Every row gives one point. The ring and each string are closed loops that go straight from each point to the next, and from the last back to the first. Before rounding, they use only three directions, however many columns there are. How many times does the string pass through the ring? Passing back the other way cancels.

Ring (7 x 4)
[[ 64 -27  35  13]
 [ 18  -9  73  10]
 [-33  11  58  11]
 [-56  17  10   1]
 [-39   1 -36 -26]
 [  9 -21 -52 -35]
 [ 64 -34 -24  -6]]
String (34 x 4)
[[ 28 -23  52 -23]
 [ 14 -12  27  -5]
 [ 21  -4  45  35]
 [ 11   1  83  34]
 [  1   9  68  49]
 [  2   1  23  25]
 [ -4  -8  32 -14]
 [-14  -7  48 -26]
 [  2  -3  13  14]
 [ -9   7  31  31]
 [-29  21  71  50]
 [-32  13  97  15]
 [-27  -1 114 -28]
 [ -4 -10  62 -24]
 [  8  -6  31  11]
 [ 10  -8  17   7]
 [ 19 -19  54 -21]
 [ 51 -28  78 -11]
 [ 86 -34  72  17]
 [ 75 -24  27  41]
 [ 45 -12   0  43]
 [ 24 -13   3  11]
 [ 62 -22 -10  33]
 [ 92 -34 -22  31]
 [103 -52 -18 -16]
 [ 68 -43  -5 -34]
 [ 23 -22   8 -23]
 [ 29 -12  -7  21]
 [ 61 -20 -19  39]
 [107 -38 -16  39]
 [100 -47  17  -4]
 [ 61 -39  36 -33]
 [ 22 -17  18  -7]
 [ 26 -17  26  -4]]
Times through: 2
String (20 x 4)
[[ 58 -35  33 -23]
 [ 19 -17  24 -14]
 [ 32  -6  26  42]
 [ 34 -10  93  27]
 [ 12 -15 121 -23]
 [  4 -15  69 -31]
 [ 12  -4  21  24]
 [ 28  -4  52  42]
 [ 55 -22  87  15]
 [ 53 -31  57 -19]
 [ 19 -18  16 -15]
 [ 43 -16  -7  27]
 [ 88 -35 -42  25]
 [ 40 -17 -28  18]
 [ 17 -21  -1 -28]
 [ 35 -37 -26 -55]
 [ 77 -46 -78 -27]
 [ 72 -32 -57  13]
 [ 31 -17  -8   5]
 [ 41 -33  16 -36]]
Times through: 1
